Rows are points. To make a cloud, some directions were put in groups of two or more. Within a group, all points are equally far from the middle, so they leave a hole (a ring in 2 directions, a hollow ball in 3). The other directions are filled evenly. Then the cloud was stretched, turned, moved and blurred a little. How many holes are there, and how many directions does each take, smallest first?

Cloud, 13 rows:
[[-35  37]
 [-23  43]
 [-13 -45]
 [  4 -43]
 [ 34   7]
 [-49 -22]
 [-54  -6]
 [-14  44]
 [ -6 -45]
 [-15  44]
 [ 12 -39]
 [-12 -45]
 [ 24  28]]
Holes: 1 (2)

Cloud:
[[ 22  49   8  23]
 [-33   7   7  19]
 [-35   9 -13   6]
 [  4 -47 -13 -32]
 [  5  25  -8  35]
 [-11  -3 -25 -45]
 [ -6  35  20  34]
 [ 19  17   1  32]
 [-19 -14  -1 -13]
 [-19   0 -26 -35]
 [  6  -3 -26  -4]
 [ 15  42  19  17]
 [ 21 -25  13 -30]
 [  2  21  23  -5]
 [  8 -21 -15  35]
 [  1  -1  27  27]
 [ 11  15  24  40]
 [ 10   8   1  60]
 [-20 -18  28 -22]
 [ -8   1 -24  -9]
 [-46   8   3  14]
 [ 36  41   3 -17]
 [  1  -3  -9   7]
 [-26  19   8 -18]
 [ 12  24  36  37]
 [ -4  30  16  60]
 [ 17 -33  13 -23]]
Holes: 0

Cloud, 50 rows:
[[-17 -18  23 -43  11 -12]
 [ 18  13   8   0  52 -21]
 [ 18 -56  19  -5  15 -16]
 [ 23 -37 -25 -21  23   8]
 [  4 -27  19   2  45 -29]
 [ 17  45 -15   7  41   8]
 [ 26  21 -20 -18  48  19]
 [ 12  36  21  11   1  13]
 [ 16  17 -21 -12 -25  24]
 [-14   5  -8  -2   9 -48]
 [ -1   2  16 -13  60  15]
 [ 19 -35  18 -37  40 -22]
 [ -9 -37  15 -33 -13 -11]
 [ 19  18   0  16  34 -23]
 [ -2   1 -19 -20   4 -45]
 [ 44 -11 -22   2  16  37]
 [-30  -7  13 -40  21 -29]
 [ -9  -1 -22  -6 -31  -4]
 [ 11   3  18  -8 -18 -32]
 [-18   9  -1   4 -11 -44]
 [ 19  34  -7 -30  -7  16]
 [ 20   0 -11 -19 -25  27]
 [ -9 -50  33   1   8 -20]
 [-24 -18  -3 -39  19  -6]
 [ -8   5   7   7  -3  36]
 [-22  19 -15  28   4  13]
 [  3  52 -18 -25  11   3]
 [-16  36 -19  15   9  18]
 [ 19  12 -19  32  17  -5]
 [ 23  -5 -42 -10   8   5]
 [ 33  11   8  22   3 -13]
 [-13 -36  15  -2 -26 -15]
 [-12 -13 -23 -18   8 -34]
 [ -6  13   0 -11  57  15]
 [  8 -21 -29   5  13 -15]
 [ 17  30 -36 -29  -3   7]
 [  7  13  -8  10  -9 -38]
 [-18  -1  39  22   3 -13]
 [ -8 -45  15   1 -23  -6]
 [  4 -40   5 -20 -25   6]
 [-16  33  24  12   1 -24]
 [-17  29   4  15  49   2]
 [ 45 -25 -23  -3  -2  26]
 [ 25  -4 -12  -1  -1 -34]
 [ 39 -32  -3 -45   8  11]
 [ 13 -25  12  10 -31 -12]
 [ -5  22  27  20   4  21]
 [ 39 -25  -1  25 -10  12]
 [ 21  18  -3  35 -21   9]
 [ 39  -7   9  30  14   7]]
Holes: 2 (3, 3)

Cloud, 89 rows:
[[ 11 -15   2  12 -58 -28  37  35  -5]
 [  4 -26   4 -27  25 -42  33 -45 -29]
 [ -6 -19  23  35 -24 -25  26  -2   0]
 [  7   4  27  19 -19 -56   0  -9 -19]
 [  8  13 -25  18  11 -10   1 -13 -15]
 [  4 -24   1  -1   0  26   1  17 -17]
 [ 15  -3  23  -7   4 -25  44  -4  -4]
 [  8 -17   6 -49 -20  24  -8 -20 -38]
 [-25   8  -8 -11  15  17  34  35 -29]
 [ 13 -10  -4   1 -41  -7  10  20 -24]
 [ -8  -3  -9  18   5 -45  12   9  -3]
 [ 25   6  20   0  29 -21  -2 -31 -38]
 [-16  11   0 -11  -3   4  42  32 -34]
 [ 15 -17  -2 -29   7   9 -45  -9 -41]
 [ 21 -10  40  36  -7 -28 -13  31 -20]
 [ -2  22 -10   2 -10  -7 -18 -16 -15]
 [-11  -8 -11   8   6  32  17  31 -30]
 [ 10   8  -4  17  23 -19  -9 -13  -2]
 [ 19  -8  15  33 -11 -58  46 -10   9]
 [ 14  -4  19 -26 -29 -13 -19  -1 -23]
 [ 40 -10  37  19 -31 -36 -30  -9  -8]
 [-21  -5  12 -40  13  24  -3  14 -59]
 [ 30  -4  23 -12  -2  25 -10 -20 -38]
 [ 12  23  -5  14  25  -3 -14  11 -17]
 [ 24  -2  24  26  -3 -48  -6 -32 -11]
 [ -5 -22  17 -26 -37  -1  31 -24 -11]
 [ -8 -11   1 -28   5 -18 -10 -14  -7]
 [ 14  -2  11  19  21 -13  22 -29 -24]
 [ 33 -20 -17   6 -31 -15  -9  16 -10]
 [  2 -11   3 -13  26 -19 -29 -27  -8]
 [-14   0 -13 -11   8  26  25  29 -33]
 [ -2  14   9  10  11  16  12  27  -5]
 [-17   9  16   5  -6 -37  40  -7 -20]
 [ 23 -12  32   3   3  -6   9  12 -16]
 [  9  -8 -11  -5   1 -27 -14 -18  -4]
 [  9  -2   2  -9 -49  -8   5  -7 -12]
 [ 23 -26  -7 -11 -21 -12  -2  -2 -35]
 [-20   0  19  -2   8 -57  13   1 -27]
 [ -2   0   2  -1   1 -34  -8 -22 -37]
 [ -7   0  -9  21  51 -17   4   5 -34]
 [  1  -5 -15  -9 -13  39  -8  12 -38]
 [ -5   5 -18  16   3 -38  28   5  -9]
 [ -4  -6  28 -22 -20  -7  -9   3 -39]
 [ 10 -13  26 -11  21 -32 -16 -55 -37]
 [ 18 -34  12 -30 -26 -13  11 -31 -20]
 [-24 -21  11 -28   0 -12  17 -25 -40]
 [ 31 -16  18 -50   8  -8  36 -27  -3]
 [ 16  -6  32 -42 -10   7   8   1 -25]
 [  9  20  -8  -4  35 -12 -15  -7 -60]
 [ -7  -7  33   1  30 -56  33  -9 -19]
 [ 12   4  22 -11  -3  16  36  -5   0]
 [ 15 -14  22  -6   8 -20  51   2   0]
 [-21  17  -1  -7  22 -25  23  17 -16]
 [ -9 -10  33  -9   1 -36  38 -19   3]
 [  6 -38  -4 -27   5 -13  -2  13 -24]
 [  6 -15  36 -11   1  -1 -39  -4  -4]
 [-36 -12  16 -25   8 -35  30  -3 -26]
 [  5  -2   1 -42 -25  30  -6   9 -23]
 [ 15 -37 -12  22 -14 -24   1   8   1]
 [  4  14  12  -8  -6  11  21 -47 -21]
 [  1   2  30 -41   3  -5  34 -37   5]
 [  2 -23   0 -21  13  -9 -10 -29   6]
 [  2   3   7 -31  31 -40  -5 -31 -31]
 [ -2   1  32 -10   6  -1  44  10 -11]
 [  4 -22  10  -5  45 -11  17 -43 -20]
 [ 19  -1  22   2 -41  -1 -14 -13 -31]
 [ 25  -2  39 -20  32   2 -26  -4 -19]
 [ -7  33  -9 -12   2   4   9  -3 -14]
 [-35  10  10  11  21  11  39  13  -3]
 [  7   8  36   2   7  18  -8  18 -19]
 [ -8   0   1 -24   1 -25  23 -26 -19]
 [-21  -8  30  -3  41 -18  33 -16 -24]
 [ -9  -5  -5  42 -10 -32   7  15   2]
 [ -1  15   8  30  -8  29  21  31  -9]
 [  6  -9  28 -15  31 -21   4 -39  -5]
 [  1  -1  22  -1  27 -32   7 -40 -38]
 [  2 -15  10 -12  17  38  25  -6 -19]
 [  4  -3  30 -11 -12 -14  15 -35   9]
 [  0   5   1 -30  21 -15 -15 -51 -45]
 [  3   0   8  -1  31  -3  -9  32 -22]
 [ 22 -19  12  17 -15 -54 -14  15 -39]
 [ 30   2  17 -31   2 -16   5  -1 -28]
 [-20  12   1   9  -2  -9 -27 -10 -54]
 [ -1  -4  11 -15  21  12  29   6   8]
 [ 29 -12  28  26 -25 -22 -25 -19  -9]
 [  5   3   4  31   1 -22  20  -3  16]
 [ 30 -11   3 -10 -21 -37 -34   4  -4]
 [-27  16   3  21  -4 -44  18  22 -16]
 [  9 -10   8 -12 -22  -5 -16 -19 -44]]
Holes: 2 (2, 2)

Cloud (103 x 9):
[[-14 -14  17 -30 -17   0  -8 -15  -4]
 [-17 -15  20   6  29  13 -24 -21  15]
 [-10   1  34  -7 -16   1   8 -38   1]
 [ -6 -25 -20 -17   0  20  -1 -10  25]
 [ -1   8   8  16   9  28 -24  10  -8]
 [ 10  19 -15   3  24  -1   7  25 -16]
 [ 14  19 -47  -2   7  15   9  -8  13]
 [ 26  17   2  -7  14  35   9 -18  11]
 [-11  24 -23   3  27  33   9  -7  23]
 [-24 -33  17 -20 -11   0 -21  -3  -3]
 [-10  10  14   0 -23  12  19   7   7]
 [  8  -8   2 -37 -21 -12  11   3  -1]
 [  1 -15  17  -9  45  20  -8  -4 -16]
 [  6  21   8  10 -17 -18   3  -7  13]
 [ 17  -9 -10 -10  33 -14  -1  17  16]
 [-29  25  -2   2  18  27   4 -37  -2]
 [-13  -9 -42 -23  16  16   6 -19  11]
 [  0  -7 -26 -14 -14  17 -14 -32  11]
 [ -3  -5   9 -22  20  -6  10  -1 -39]
 [  3  29  27   4 -13  11  21 -32  21]
 [  8   5   9 -36  11 -19  -8  -8 -19]
 [ 22 -21  -9   9 -11 -12   4  26   8]
 [ -8  -6  -4  -8 -14  23   8  -7 -23]
 [-20  11 -10  -1 -22  13   0 -20 -19]
 [-13   3  25  16  37   2  18 -12  -4]
 [-20   9 -26 -24 -15   9  -9  -6   2]
 [-14  27  18 -18  -2  26   0 -44   9]
 [ 10 -12  17  -1  22 -27  14 -13 -12]
 [  0  -2 -16   0 -25  21 -10  -4 -21]
 [ 12 -25 -11 -30  -4  -8   5 -24  13]
 [ -7 -15 -12  -2 -24   8  13  10  -8]
 [  4   5  37  -8  25 -22  19  20  -9]
 [  4  13  18 -19  48  21  17 -10 -15]
 [-12 -36   8 -15  22  13 -25   6  -7]
 [  3  12  51  12   6 -13  -4  13  -7]
 [ -3  -9 -21   0 -23   4   4 -31 -12]
 [-22  -9  -5  16  17  24 -29 -26   0]
 [ 16   9 -33  -1  15  -7   6  29 -15]
 [-11   6  -5  -4 -21  28 -20 -27 -11]
 [ 14   9 -18  13   7  -4  17  26  -6]
 [  2  41 -27 -10  -7   6   2 -18  11]
 [-21  32   5  11  20  18   3   9 -13]
 [-17   8  -6 -29  22 -13  -4 -21 -27]
 [ 14 -32   5  19   4 -12  -6  25   4]
 [  0  24  37  21 -13   5 -14 -13  16]
 [ 23   5  22 -11  10  -1   4 -26  13]
 [ -3  32  22  33  22   4  19  -6  15]
 [  1  22 -23  -2 -30 -23  17  -5  -7]
 [ 20  -4  40  -6  25 -10  22   5  -3]
 [ 16  -3  12  -8   1  -7 -31   0 -15]
 [ -3  -5  -4  15  16  -1 -36 -13 -14]
 [  3  19  27  -3  13 -22   8 -15 -37]
 [ -2   8   3  -7 -15  38 -13 -12  -6]
 [-14  21 -18   9 -10  15 -16  -7  -9]
 [-25  24  11  -2  20  24  11 -45 -11]
 [ 12  35  17  -5  11   1   3  19  11]
 [-18  -5   5  23  12  20  13  -9   8]
 [ 12  29  28  21  12   0  13  -8  26]
 [ 12  12 -17  -1   5  18 -10  18   2]
 [ 30 -19  31 -13  10   3   3  -3   6]
 [ 15  13  17 -13  10  14  31  -9 -23]
 [-19  -3  36 -13  18   3  -7 -36   7]
 [  6  12  60   4   7 -17  -6 -19  -8]
 [ -6  18  -9  27   0   7 -11 -15  -8]
 [  4 -11   1  15  12   3 -20  -2  27]
 [-18   7  20   0 -32   5  -1 -21   9]
 [-13   6  35 -13  34  15   8 -34  17]
 [ 23  -4  -7 -25   0  23   2  -5   0]
 [-15 -18   8 -32   6 -23  13  14  -5]
 [-21   5  -7  11 -16 -18  -2  -2  15]
 [  3 -18 -44 -11  -7  12  12 -19  -6]
 [ 13  15   6   0 -23  -9  18  17  -2]
 [-19 -37  17  -2  -2  -7 -29  18   0]
 [  9  -3  28  -7  30  -5  32 -12 -12]
 [-12 -11  14  -9  19   1  30 -11   2]
 [  5  -7   9  -7  36 -12  26  -3 -17]
 [ -6  14  -6  29  21  19  -9 -15   1]
 [ -3  -5   4  -2  23 -32   8 -15 -23]
 [  4  -9 -11 -17 -26  -3  -1 -14 -36]
 [-17  21  28  35   1   1  -8 -10 -10]
 [-23  31   9   2 -21   0  21   4   5]
 [-23 -15  33   7   7 -14 -13 -15 -33]
 [-19  -8   1   4  -4  39 -16  -6 -15]
 [ 20  13  -9  -5  -7  12   9   5 -22]
 [-13  -1  17 -33  11  -1 -12 -23 -18]
 [-18 -11 -23 -17 -10   0  -5 -33 -25]
 [-16  32  27  -1  47  16   2 -37  -9]
 [ 20  -2  -5   4  -2  12  -4  -6  30]
 [ -5 -11  17 -12  41   6  -6 -19  10]
 [ 20  28  11 -11  -2  -9  20  23  13]
 [ -4   8  20   8  -7   0 -24  11   8]
 [-24 -11  -9  -5 -17  -5  11  13 -10]
 [-14  11 -35  -4   5  19  -4 -19  22]
 [ 26   2  20 -16  -4   7   9   6   9]
 [ 15   6  18  -6  -2 -21   6   2 -38]
 [ -1  36 -12  19  25  -5   9  -9  -4]
 [  3  -7  35  13  33  20 -13   9  17]
 [  9  25   8   7  -9 -32  10  -2  -3]
 [ 12  10   5   5  10 -27   3  -1  17]
 [  1   1  33  15  -2 -27 -15   0  -6]
 [-18 -27  27   3   5 -17  -8  17 -18]
 [ -5   6 -14  15  22  38  -8  -8  19]
 [ 12  22  31  -5  -7 -23  16  -5 -25]]
Holes: 3 (2, 2, 3)

Cloud:
[[ -7 -20  32  -3 -23  27  23 -26  21]
 [ -1 -26  -2  -9   5 -12   7 -23  37]
 [-17  20 -21 -10  14 -29   8 -10   6]
 [ 22  -9  19 -23 -24  11  13 -28  14]
 [  3  20  -1  27  -1   7 -37   4  23]
 [-12  -3  25  -1 -26 -23 -13 -22  26]
 [-20   2 -31  13 -16  -2  52 -13   9]
 [ 30 -13   6 -15 -26 -15   0  40  -1]
 [ 25  30 -23  -9  22   7   5  20  14]
 [-29  -2  -8  31   4  -3  53 -26   7]
 [-36  -3 -30 -25   5  16  28   8  28]
 [ 18 -42 -18  11 -16  12   4 -14  14]
 [-15  15 -31 -19  36  28  13  29   4]
 [-41  34   3  15   9  -9 -17  12  17]
 [-22 -28   2  18  30  -9  -5 -13 -30]
 [ 19   5  37 -19   3   2  15  44   4]
 [-17  23 -30 -14 -18   9  45   2   4]
 [-14  -1 -10  31  19 -32   2  14 -23]
 [ 18   8  -1  18  24  30  -2  26  18]
 [ 18 -24  13 -18  31  39   8 -15  11]
 [ 34  23 -17  14  -9   9   7   3   5]
 [-15   5 -12  15   5 -11  23 -46  18]
 [ 26   7 -25 -20  -8  23 -11  13  -3]
 [ 14 -36  23   1  14  26   6 -21 -18]
 [-42   7  19  35  22   7 -16  -4  12]
 [-37  -5   3  15 -26  -6 -17  19 -24]
 [ -1 -17 -18  33  14  25  20 -32   7]
 [ 27   6   1  19 -22  17 -38   9  19]
 [ 29 -30 -29 -15  -1  37  12  13  17]
 [ -2  19 -16 -27  -6  34  -6   5  27]
 [ -2  28  18  28 -35   0  16 -24  -5]
 [-33 -32 -33   6  -1  24   6  -8  19]
 [-10   2 -24 -28  -4  19  13  36  36]
 [-25   3 -32  17   0   1 -18  17  15]
 [ -6  -5  -4  42  17 -25  20  16   1]
 [ 24   9   0 -15   2 -11  -5  -3  46]
 [-11  34  28  17  10  14  31   9   6]
 [-32  -3 -30  -2 -27   8  30  -4   8]
 [-59   3  26   9  12   4 -10 -19 -22]
 [-24 -17  -2   3  -6  14 -29 -18  39]
 [  3  19  45  -8 -30  -2 -29  17  21]
 [ 12  24 -35   4   7 -16  26  30  -7]
 [ -4 -32  27 -17   9 -20 -27 -13 -12]
 [-31  14  35  17 -27 -12 -11 -35  -5]
 [ 16 -30  -4 -40  25  -3  12  21  18]
 [ 12   3 -52  -8  13   7  20  18   4]
 [ 32 -14  27 -14  31  22 -19  23  19]
 [  0  15   8 -15 -18  16 -19  17  45]
 [ -9  26   3  20 -38  16  16  -1  -8]
 [ 10  16 -29  28  -8 -21  22  18   5]
 [-34  -6 -37   1  21  27  14 -36  -9]
 [-44   3  -6  36  10  26   3 -41  -5]
 [ 15  -6  40  -3  20  13 -19 -20 -16]
 [ 18  12   8  -8   7 -32 -36  39 -10]
 [ 11   5  -8  -4  27  -3 -19  47 -24]
 [  3  16  -1 -23   5   8  40   9  44]
 [-24  26  37   0 -15 -14 -30   3   8]
 [-23 -28  25 -25 -11  25 -33 -21  16]
 [ 15 -10  32  38  11  -4 -33  16 -16]
 [-23 -16  -4   7  -9  -6 -51  -9  -5]
 [-41   3  17  24  21  25   4 -25  20]
 [-32 -14   5  24  10 -18  23  34  11]
 [-28 -40   7 -20   4  34  10   8 -12]
 [-12 -35  11 -13 -13 -15  14  22  -4]
 [ 23  13  -2 -17  -4   6 -45  28   6]
 [-49   6 -13  -6  20  12  46 -13  12]
 [-23  20  16  16 -22   9  -3 -24  40]
 [ 34  -2  40 -30  -1 -13 -16  32  12]
 [-12 -28   2 -28  16   1 -30  -7 -31]
 [-59   8 -13  30   2  -2  15 -19  12]
 [  9  17  39  34 -35 -17 -13 -20   2]
 [ -8  17  16  34 -35  18 -11 -10  36]
 [-10  22  15  18 -32  19  19 -34  30]
 [  1 -12 -17 -16  -8  16 -17  41  38]
 [ 12   6  -9 -29   3  25 -21   7 -22]
 [-39  -5  -5  18 -20  -9   9 -13  33]
 [ 43 -26  15   0  -1  27 -26  33  33]
 [-22  29  24  42 -27 -19  -4 -21  12]
 [-33 -30 -10  10 -12  27  -7 -37  25]
 [ 26 -25  34  10 -16 -25 -30   9  33]
 [ 30 -28  -8  21 -22   2  11   1  23]
 [ -4  21  48   2  13   2  11  20   7]
 [-32 -13  24  38  -5  11 -37 -19 -29]
 [-41 -20  -3 -18  25  19  13  26 -18]
 [  6   0 -22   0 -19  27 -16  10 -16]
 [ 27  11  21  10 -28  11  21 -12  44]
 [ 27 -10 -30 -24  24   3  19  38  30]
 [ 45 -13  36 -13  -2 -12 -20  34  33]
 [-30  -9 -24 -23  48  25  10  12  -3]
 [ -1  23  37  21 -31   4 -32  31  -3]
 [  7  11 -21 -13   5  13  19 -40   7]
 [ -6  13  -4 -15  40  12 -18  41  -8]
 [ 23   5 -16  -8 -32   2  29   5   4]
 [  5  24 -13  32 -10 -37   4  27  -1]
 [ 43 -10  10  -7 -29  15  -2  -9  -1]
 [ 26  17  21  24  25  -4   8  16  23]
 [ -4  -8  38  31 -22   9 -60   2  -7]
 [ 33   6  45   0 -25  -5 -22 -16  14]
 [-29  11  -8  18   9  36  28   7 -21]
 [ 17  -8 -10  35 -20  -5 -18 -14  15]
 [ -2 -18 -29 -20  -9   6 -30  21   7]]
Holes: 3 (2, 3, 4)

Cloud, 103 rows:
[[-17  -9 -27  13 -36   1  29  15  15]
 [-15 -15  27   3  -5   1  28 -20 -30]
 [-24  -9  -6  28  19  25  15  -7  -3]
 [ 21  31   2  29  -1 -27  -6   6  11]
 [-31  -5 -13   1  30 -25  13  -1  30]
 [-19  -7  30   2  10 -17  13  -3  25]
 [-52   7 -35   9   7  -5   1   0   4]
 [  5 -33  31  -1  -2   6  -9 -12  27]
 [-21  10 -25  -8   7 -19   6  -7 -39]
 [-27  41 -33  -5 -14 -22   5   4 -12]
 [-12   5 -17  42  15  -5   8  18   2]
 [  9 -31  21 -14   8  -3   5  11  25]
 [-17  14 -29  34   4 -13  20  13  -7]
 [-13  15   6  21 -11  30   0  27 -19]
 [  1  13  39  18 -28  34   4  12 -19]
 [-10   4   4  24 -20   6  26 -22 -23]
 [-21  -8  28  11 -19   2   6  -7  21]
 [-28  16 -31  37   4  -7   4  -2 -18]
 [-20 -14 -20  36 -20 -11  17 -16 -13]
 [ 11  12  -4   5  -1  14  -9  15  28]
 [ 17 -14  45  14  16  15  12 -40 -18]
 [-21  24   1   9 -23 -25  -2   8  -5]
 [ -3  -5  -5  16  -4 -14 -24 -13  14]
 [  4   1  -4  11 -38  24   6 -12 -29]
 [ 24  22   5 -11  -6  23  16  15  18]
 [-26   3  25  10 -14  20   1  12  15]
 [  5  19   4   0 -30  19  28   5 -10]
 [ -9   5  -4  34  22  -6 -12  14   9]
 [-11   1  -7  31 -30 -15  10  26  11]
 [ 11 -23 -13   5  -9  -1  14  19  -3]
 [ -6  27  22  11 -10  12  21  -5  17]
 [ -4 -15  36 -11 -20   6  23   7   0]
 [-26  11  18  -3   2 -27   8 -22  11]
 [-10 -34  14  -8  -7  -2  21   9  -9]
 [  3 -12  -5 -22  12 -16  22  20  12]
 [-25 -17  -4   7 -17 -10  28  -6  10]
 [-12  16  -4  30  29  17  18  13  -2]
 [-22  12  -9  -2  55 -10   9   3  18]
 [ 13  10  -7 -19  15 -23  18  21   9]
 [ -6   4  31  10   4  23  19  11 -33]
 [-19  20   0  31  -9 -25 -11   0  -1]
 [ 10 -13 -12  27  -7   5  19 -20  12]
 [ 27  22  22  38   0  31 -14   2  -8]
 [  4  16   0   2 -12 -26  10  19 -22]
 [-13  -6 -10  20 -17  -2  21   0 -28]
 [  4   5  18   1  20 -24  -2  -8  18]
 [-10  -9  50   8 -17   5  19 -28  -4]
 [ 12 -25   1  20  13   3   0 -18 -21]
 [ 37   3  11  34 -19  -1   7  -2   9]
 [  6 -14  16   0   5 -17  -7 -12  19]
 [ 15  -7  -8   9 -28  35   9  12   3]
 [  5   4  47  22   7  37  20   9  18]
 [  8 -35   1  11  14   5   6 -20 -16]
 [ -7  -2  35  35   9  25  11  -1 -20]
 [-26 -15  15  21  24 -20  -1 -18 -13]
 [  4  25 -16 -14  -1  -1  -3  -4   5]
 [  8 -12 -30   1  -4  -2  22  -4 -17]
 [ 20  14 -16  18  18  36  13  17   8]
 [ 14  -9 -14   3  15 -10  27 -10  16]
 [-14 -10  20   2 -17  33  17   3 -11]
 [-21  14  -1 -10 -17  12  29   8  17]
 [ 20  11  16  41   2  40 -12  14   7]
 [  5  14  38   7  12 -17  -8 -11  17]
 [ -9  31  30  21  15  11   3 -19 -20]
 [ 19 -31  30  25  16   7   6   1   5]
 [  6  11  31   9  -3   9  20   4 -44]
 [ -7   6   8  22  -5   9  32  -2 -15]
 [-45   8 -15   4  30  -5   8  17  19]
 [-30   0  13 -15  -4  16   1  -6 -14]
 [-20 -12 -23  -9 -10 -22  29 -12 -21]
 [ 25 -18  -9  16 -26   2   7   4   8]
 [-21  -4   5  16 -10  14   8 -15 -43]
 [  3  -5  30  25  -5  26  10 -21   9]
 [-36 -25  -3  15  14 -18  14  -8  -7]
 [-13   8  -1  -6 -13  23  -1  12  -8]
 [ -4  -5 -19  20   5   8 -27  -2  -6]
 [ 13  -3  60  24   2  23  17 -15   1]
 [ -4   5 -30 -14 -13 -24  32   7  -5]
 [-27  27  17  -7  14   7  18 -17   7]
 [-14   6  12   0  -6  16  40   0  12]
 [ 24 -14  15  51 -10  25  -1  -9  -9]
 [ -2 -15  -5   0 -18  18  29   9 -10]
 [ 29 -22  24   9   8   7  13  13   7]
 [-25  18 -22  41  -2 -13 -10 -15 -22]
 [-29  -5 -14   5  -9 -25  23   1  14]
 [-43   6 -32  12  17 -19  14  -7 -16]
 [ 42  26  29  32   3  27   1  -3 -21]
 [  1  22  -8 -14 -29   6  32  -2  -2]
 [-20  30 -22   1  10   2  13  24 -21]
 [-31  21  15  -4  19   0   6  27   5]
 [-19  16  32   6  19  16   5 -14   8]
 [ 14   8   5  13  -6  14   7   6  39]
 [-17  -5  30  -9 -27   4  11  -1   5]
 [-20  29  -8   6  18  -8  17  26 -20]
 [-32  -3 -20  29  14   1  10 -11 -18]
 [ -7  16  20  24 -21  25   1   3 -36]
 [ -6 -18 -33  20  -1  14 -16  -4 -25]
 [ -6  -2  -7   9  11  21  -9  -3  25]
 [ 28  -1  17  39 -12  30   4 -11  -1]
 [  1  10 -11 -17  13 -28   4 -19  17]
 [-24 -22  21   9  -2 -17  14  -8 -22]
 [-18 -20  16  37  -4   5   7   4 -23]
 [  5 -13 -31   3  21  -9  10  26   9]]
Holes: 2 (2, 3)
